Each row is a point. A path goes straight from each point to the next, and from the last back to the first. The post is the endless flat space through its rows: a point in 2 columns, a line in 3, a plane in 4, and so on, so that a path can go around it. Count how often the path circles the post. Going back the other way cancels.

Post (2 x 3):
[[ -2  16   5]
 [ -6 -17  -6]]
Path, 23 rows:
[[ 12  10  18]
 [-13  -5   2]
 [ -1   4   7]
 [ 19 -12   7]
 [  0   8  -5]
 [ -9   2 -11]
 [  2  11   2]
 [ 11  41  22]
 [  6  10   1]
 [-19  24  -7]
 [  1  -7  -7]
 [ 13  11  -1]
 [  9  15  12]
 [ -8  30  15]
 [-17  60  15]
 [ -2   6   8]
 [ 21  35  21]
 [  6 -28 -19]
 [ 21  -4  11]
 [-13  -4   5]
 [ -8  16  13]
 [ 12 -14   7]
 [  1 -15  -8]]
Times around: 0

Post, 5 rows:
[[-12  19 -18  -3 -18 -35]
 [ -1 -15 -12  34  22  19]
 [  3  27  -3  17 -33 -27]
 [-10 -17  42  22 -12 -11]
 [ -3   5 -12 -20  -3 -12]]
Path:
[[-13  11 -20  12  -4  -9]
 [  8   2  -7  -2 -12  -2]
 [ -1   4  -9  16  -9 -37]
 [-23 -10  21  35  10 -25]
 [-29  25 -15  -4 -21 -35]
 [-20   1 -29   7   3 -14]
 [ -5   1 -39  60   7  -3]
 [-12 -25  41  41   2 -16]
 [ 13  -3  13   3  12   9]
 [ 10  -1  -5  35  -4 -34]
 [ 18  22   6  39 -23 -37]
 [-29 -44 -20   7  32   9]
 [-26  10  -3   3 -26 -37]
 [-12   8   7  15  -8 -19]
 [  2  22  -7  43   3 -33]
 [  7 -12   3  -9  -1  -5]
 [  6   3  18  58 -32   2]
 [ -5  -6   1  -4  -7   6]
 [ -4 -22  11 -17 -25  -4]
 [ -2  -1   0  34   2 -20]
 [ -3  20 -40  22  11 -13]
 [ 21  11  23  18  -8 -17]
 [-13 -20 -17  36  17 -18]
 [-34 -44  20  45   1   8]
 [-15  28 -21 -20 -26 -30]
 [-23   5  35  16 -10 -19]]
Times around: 0

Post:
[[ -2  25   8  14   4  -9  -6   6  10  -5 -16]
 [  7 -12  11  -9  -7   1 -12  19 -11   4 -16]
 [ -6   1   9  -8   9  -7 -15   6 -18  19 -13]
 [ 11 -13 -28  18  11   9  11   9   3  -4  49]
 [  3   1  14  10  17 -19   3 -17   8 -33   8]
 [  4   5  13   1  -8 -14 -14  -7  12   5 -19]
 [ 26  -4 -32  -9  15  -1  20   5   6  16  20]
 [  1  -5  31   9  10   6 -12   1   5  11 -13]
 [  8  -3  22  19  -7 -14  -9  -4 -13  15 -29]
 [  7 -16 -34   9  15  15   5 -13   0  -9  19]]
Path (29 x 11):
[[ 11 -34   8 -25  -1   9   2   2   8  27  -7]
 [  9  -7   1  21  22  -1  14   0  29  -6 -14]
 [  8   4 -37 -16 -11 -13  -1  -6   1  32 -12]
 [  3  33   7   2   2   1  -2   4  -4   9 -15]
 [ 34   3 -15   0  17   7   2 -20   4  48  -9]
 [  5 -20   4  -3  -2 -19 -28   0 -21  24  -3]
 [-16 -28  29   8 -16   3 -35  10 -20  10 -16]
 [  6  -2  -4  -7  38  10  -3   7  37 -38  12]
 [ -6  -9  -7  17  18   6 -14 -26  12 -11  25]
 [ 21  35  12   9 -22 -13   0   6  36  13  16]
 [ 16 -14   6   7 -17  -6  14 -12   4   4 -16]
 [-21  43   9  17   4 -22 -10  26  16  -3  12]
 [  5 -20 -29 -18   9 -18   4 -11 -20   1  -6]
 [ -2 -37   5  41   3   3  14 -28 -21   9  10]
 [ -9  14  19 -15  34  -3   8   6 -32 -10   7]
 [ 39 -26  22  20 -14   0  -1 -14  24   1  -8]
 [ 31 -32   2  49  -7   4   4  -5  24 -13  28]
 [-24  15  13 -29  32  20 -46  47  18  -6  60]
 [ 26 -16  25   3 -15  20  -6 -14  23  -2   0]
 [-29  -6  18  18   8   5  -5  -6 -24 -13  18]
 [-22   2 -53  17  -7   7  -6 -13  -4  -3   1]
 [ 29  -4 -27  29 -10 -22  12  11   8  17 -12]
 [  4   2 -14 -26  35 -14 -19 -17   2  -4   1]
 [ 41 -30  12  -1  30 -23  27 -21  -9   9  34]
 [ 17 -22  19 -15  12 -24 -29 -18   1  13 -30]
 [ 13  19  -2  14   3 -37   4   3   3  14  -9]
 [ 18   5   7   4  -1  -6 -20 -14  14  21 -11]
 [ -5  -8  24   9  13   0 -18  -1 -37  21   1]
 [  1  22   5  35 -10  16  12  12  -8 -16 -24]]
Times around: 1
